Each row is a point. Examples show where two turns around zero, p and q, send a point. Write where each new point lands after one turn and then the other. Backwards means that the second turn is done in reverse. Each puzzle has new turns, and all numbers are rounded.
(in the rows, 128 means zero)

Turn p:
[138  98 109] -> [130  95 111]
[141 138 100] -> [138 133  97]
[151  99 144] -> [149  97 144]
[117 151 126] -> [120 152 125]
[ 93 153 161] -> [103 161 163]
Turn q:
[102 120 147] -> [ 97 128 141]
[165 151 120] -> [170 141 128]
[ 86 123 124] -> [ 88 133 114]
[159 118 120] -> [156 110 128]
Where do these land?
q, then p: [102 116 147] -> [ 99 131 145]
p, then q: [143 116 113] -> [137 109 116]
p, then q: [ 96 119 113] -> [ 96 131 111]
p, then q: [171 160 138] -> [180 140 139]

Turn p:
[100 127 146 145 154 130] -> [100 147 139 150 146 126]
[109 108 149 127 135 146] -> [ 93 123 140 132 131 140]
[113 120  85 134 101 109] -> [131 115  90 120 119  90]
[113 142 127 131  74 112] -> [128 135 126 108  86  91]
[ 99 137 138 114 151 147] -> [100 154 126 122 143 147]
[152 125 139 112 145 118] -> [146 120 147 120 147 141]
[209 136 112 133 137 135] -> [197 101 128 144 124 163]
Turn q:
[140 158 119 149 134 104] -> [142 151 111 140 130  96]
[115 137 139  96 135 119] -> [116 136 144  97 137 122]
[141 121 132 109 155 126] -> [139 115 133 111 155 125]
[107 124 119 105 146 152] -> [105 122 120 106 147 150]
[122  89 163 185 132 116] -> [125 111 162 197 134 124]
[129 117 112 135 128 106] -> [124 112 121 134 122 105]
[142 150 112 116  66 173] -> [145 149 107 109  70 174]
Where do these land?
q, then p: [123 105 114 139 109 101] -> [118 108 134 129 118  92]
p, then q: [127 131 113 112 146 143] -> [125 125 105 118 141 143]
p, then q: [133 132 131 159 155 163] -> [123 143 105 167 130 153]
p, then q: [ 89 152 113 114 124 179] -> [ 93 156  87 105 108 149]
q, then p backwards: [152 100 162 110 118 147] -> [175 122 157 112 130 132]
q, then p: [131 116 152 123 126  82] -> [132 124 174 124 137 103]
p, then q backwards: [140 160 110 139 118  81] -> [170 157 131 135 131  93]
